Each wall is flat, endless, passes through zero and stands at right angles to its row. A trip goes straight from one point to another. List the walls that it crosses, first one first.

Walls:
(1): [ 39 -65 -13]
(2): [-6 44 65]
(3): [ -3  20 -10]
(4): [ 31 -13   4]
(5): [ 62   5 -20]
(6): [-16  11 -54]
(7): [ 62  27 -22]
Trips:
[-6 27 63] to [25 21 -1] => 3, 7, 4, 5
[ 47   4 -64] to [-37  14 -82] => 4, 1, 5, 7
[-5 11 30] to [ 4 81 23] => 3, 7, 5
[-35  20  -4] to [ 43 -12 -52] => 2, 7, 5, 1, 4
[ 25  99 -15] to [-72  36  -4] => 5, 7

Walls:
(1): [-88 -28 -54  28  41 -31 -26 -25 -81  55 -29]
(2): [ 31 -36 -50 -48 -50 -69 -24 -24 -61  44  -4]
(3): [12 -6 -3 -7  7 -5 28 -2 -4  5 45]
(4): [ 54 -13  41  -9 -12 -66   4   2  18  46 -15]
(5): [ -9 -24 -53 -45  71 -83  53   0  -7 -29  15]
(6): [ 40  -5  40 103 -15  26  43 -28 -54 -40  52]
Trips:
[ -6 -83  17 -33 -32 -14  -8   8  55  36   6] to [  -8  -27   -9   61   14   57   95  -16   -1 -105    9] => 5, 2, 6, 4
[ -7  44 -29   8  -1  48 -27 -36 -14  62  46] to [-49  21 -67 -79  -5 -55 -11 -25 -38  68  25] => 6, 5, 4
[ 36 -31  25  22   1   6   9  -1 -79 -11 -40] to [-12   7   1 -61 -27 -81  -3 -14 -22  -6  -6] => 5, 6, 3
[ 35  29  13  47 -18  -5 -17 -97  40   6  -4] to [-27 -29 -29 -70 -44   1 -32  22 -27 -24   9] => 2, 6, 4, 1, 5

Walls:
(1): [  9 -52 -22  34 -73  21  12  60 -44  14  92 -22 -19  16 -21 -14 -15 -22
  11 -74]
(2): [ 62 -21  49  12   4  33 -15 -11 -75   2  11  68  22   2  28   4 -16   0
  68 -16]
(3): [ 18 -42  -4   0  -2  27  39 -45 -47  14 -59  -8  47 -31   3 -25   6   6
  12   1]
(4): [  65   24  -38  -16  -10  -58  -61  -31   26  -26   29    3 -109  -51
  101   16   63   37  -29    4]
(5): [ 15  -3 -55   8 -17  30 -11   8 -24  32 -14 -65  11  37   4   8 -51  10
 -44 -14]
(6): [ 40  -1   3  63  44 -56  52   4   1 -63 -41 -18  23  52  18 -40  -7 -26
  19  13]
(7): [-20  33   4 -22 -26  -8  73  -4 -74  26 -26   9  27  22 -30 -49  -6 -25
   9  78]
Trips:
[ 27 -13   7 -75 -16 -48  10  80  55   7  42 -40 -10  22  37  36 -13  18
 -19 -40] to [  6  58 -32 -36 -36 -88 -28  39 -34   4 -19  -3  41  -9  27  -7  41  15
 -37  63] => 1, 7, 6
[-80 -40  27  -7 -31 -40  21  38  26  81  29 -81 -19 -43  17  -7  60 -90
   4   5] to [  2 -28  -1 -10 -23   3 -36 -32  10  26  22 -16  26 -22  -9  31  -1 -17
 -27   4] => 7, 5, 4, 3
[ 51  19 -11  -8 -19  40  74   2 -22  19 -39 -31  18 -37 -72 -12  49 -30
 -51  55] to [-21  38  -6 -19   2  27  20 -11  38 -62  41  27  30   3 -32  21  15 -33
 -40 -54] => 6, 5, 1, 3, 7
[-24  39   7  47  54 -32  -4   3 -45  68 -39 -37  27 -56  15   8  16 -21
  34  27] to [ -7 -38 -18  -7  64  14  -4   9  -5 -24   2 -19  -4 -12 -32  20  13  24
   5 -42] => 7, 2, 5, 1, 6
[ 33  50  13  23  -1  -9 -30   4  64 -23 -24 -36  -4 -51 -30  -5  -9 -17
 -16  52] to [-19 -28 -32  53 -12 -12  35 -39  34  36  55 121  20 -38  42  26 -52 -18
  63  39] => 2, 6, 7, 4, 3, 1
